Rows are points. A path goes straight from each point to the next, and from the last back to the first. The post is the endless flat space through its rows: a point in 2 columns, a line in 3, a plane in 4, and so on, so that a path can go around it. How many times does the path go around the post? Going back the other way cancels.

Post:
[[-0.01  0.08]]
Path, 37 rows:
[[ 0.19  0.01]
 [ 0.52  0.57]
 [-0.22  0.66]
 [-0.64  0.50]
 [-0.28 -0.17]
 [-0.01 -0.18]
 [ 0.34 -0.19]
 [ 0.42  0.14]
 [ 0.25  0.81]
 [ 0.56  0.42]
 [ 0.39 -0.25]
 [ 0.18 -0.27]
 [ 0.75  0.24]
 [ 0.09  0.30]
 [-0.08  0.46]
 [-0.60  0.50]
 [-0.06  0.28]
 [ 0.12  0.26]
 [ 0.03  0.33]
 [-0.34  0.33]
 [-0.05  0.71]
 [ 0.14  0.25]
 [ 0.04  0.56]
 [-0.26  0.20]
 [-0.54 -0.22]
 [-0.27 -0.63]
 [ 0.21 -0.10]
 [ 0.24  0.11]
 [ 0.08  0.30]
 [-0.31  0.67]
 [-0.46  0.41]
 [ 0.00  0.40]
 [ 0.60  0.53]
 [ 0.34  0.67]
 [-0.04  0.39]
 [ 0.32  0.68]
 [ 0.49  0.10]]
Times around: 2

Post, 3 rows:
[[ 0.04 -0.45  0.20  0.96]
 [ 0.17  0.25  0.06 -0.57]
 [ 0.09  0.09 -0.09  0.31]]
Path, 29 rows:
[[ 0.12  0.62  0.01 -0.05]
 [ 0.43  0.21  0.29  0.16]
 [ 0.48 -0.71  0.44  0.57]
 [ 0.61 -0.77  0.22 -0.43]
 [ 0.66 -0.01  0.11  0.70]
 [ 0.49  0.31  0.57  0.06]
 [-0.21  0.10  0.18  0.52]
 [-0.33  0.06 -0.01  0.43]
 [-0.13 -0.65 -0.03  1.04]
 [ 0.29 -0.36 -0.58  0.31]
 [ 0.55 -0.02  0.21  0.19]
 [ 0.30  0.76 -0.17 -0.33]
 [-0.33  0.04  0.63  0.57]
 [-0.37 -0.23  0.37 -0.04]
 [-0.02 -0.08 -0.28  0.16]
 [ 0.30 -0.16 -0.32 -0.01]
 [ 0.13 -0.80  0.34  0.19]
 [-0.32 -0.20  0.03 -0.07]
 [-0.30 -0.01  0.36  0.26]
 [ 0.08  0.59  0.63 -0.13]
 [ 0.26  0.53 -0.32  0.31]
 [ 0.29  0.23 -0.28  0.48]
 [ 0.18  0.02  0.36  0.24]
 [ 0.05  0.05  0.50  0.96]
 [ 0.41 -0.39  0.55  0.65]
 [ 0.56  0.01 -0.04 -0.40]
 [ 0.09 -0.27  0.02 -0.30]
 [-0.14  0.04 -0.16  0.02]
 [-0.60  0.09  0.31  0.33]]
Times around: 0

Post, 7 rows:
[[-0.19  0.27 -0.31 -0.38  0.21 -0.53  0.56 -0.64]
 [ 0.06  0.24  0.19  0.97  0.07  0.02  0.18 -0.40]
 [-0.38  0.18  0.35  0.07  0.27 -0.10  0.38 -0.44]
 [-0.05 -0.56  0.08  0.46 -0.34  0.18 -0.30  0.52]
 [ 0.24  0.02 -0.20 -0.22 -0.09 -0.31 -0.52 -0.58]
 [ 0.18 -0.41 -0.22 -0.07 -0.62  0.67 -0.32  0.41]
 [ 0.14  0.74  0.18 -0.25  0.15 -0.27  0.28  0.42]]
Path (22 x 8):
[[-0.03  0.04  0.15  0.30  0.06  0.22  0.40  0.27]
 [ 0.01  0.42 -0.15  0.20  0.45 -0.55  0.43  0.33]
 [-0.25  0.10  0.63  0.16 -0.26  0.74 -0.54  0.17]
 [-0.18  0.04  0.43 -0.02 -0.23 -0.64 -0.77 -0.39]
 [ 0.20  0.40  0.49  0.06  0.19 -0.69 -0.06  0.22]
 [ 0.50 -0.42 -0.94 -1.04  0.05 -0.85 -0.25 -0.26]
 [-0.09  0.37  1.05 -0.23  0.48 -0.58 -0.97  0.93]
 [-0.50  0.17 -0.22 -0.50 -0.28 -0.17 -0.24 -0.22]
 [-0.57 -0.11  0.30 -0.49 -0.17 -0.70  0.31  0.43]
 [-0.37 -0.74  0.56 -0.48  0.03 -0.76  0.11  0.00]
 [ 0.12  0.45 -0.11 -0.37 -0.23 -0.71  0.01 -0.03]
 [-0.17  0.28  0.33 -0.01  0.28 -0.37  0.56 -0.08]
 [ 0.15 -0.23  0.10  0.18  0.03 -0.25 -0.28  0.37]
 [-0.51 -0.35 -0.31 -0.66  0.24 -0.04  0.29 -0.20]
 [-0.31  0.11 -0.16  0.49 -0.34  0.05 -0.27 -0.05]
 [-0.81 -0.25  0.67 -0.10 -0.42 -0.06  0.47  0.14]
 [ 0.54  0.00  0.10 -0.02 -0.33  0.27 -0.25  0.40]
 [ 0.43 -0.32 -0.07  0.53  0.08  0.44  0.04  0.03]
 [ 0.16  0.14 -0.14  0.24 -0.24  0.39 -0.90  0.15]
 [-0.50  0.38  0.17 -0.43  0.17  0.13  0.05  0.24]
 [ 0.00  0.33  0.21 -0.11 -0.23 -0.49 -0.16  0.17]
 [ 0.35  0.40  0.16 -0.03 -0.15  0.21  0.65 -0.10]]
Times around: 4
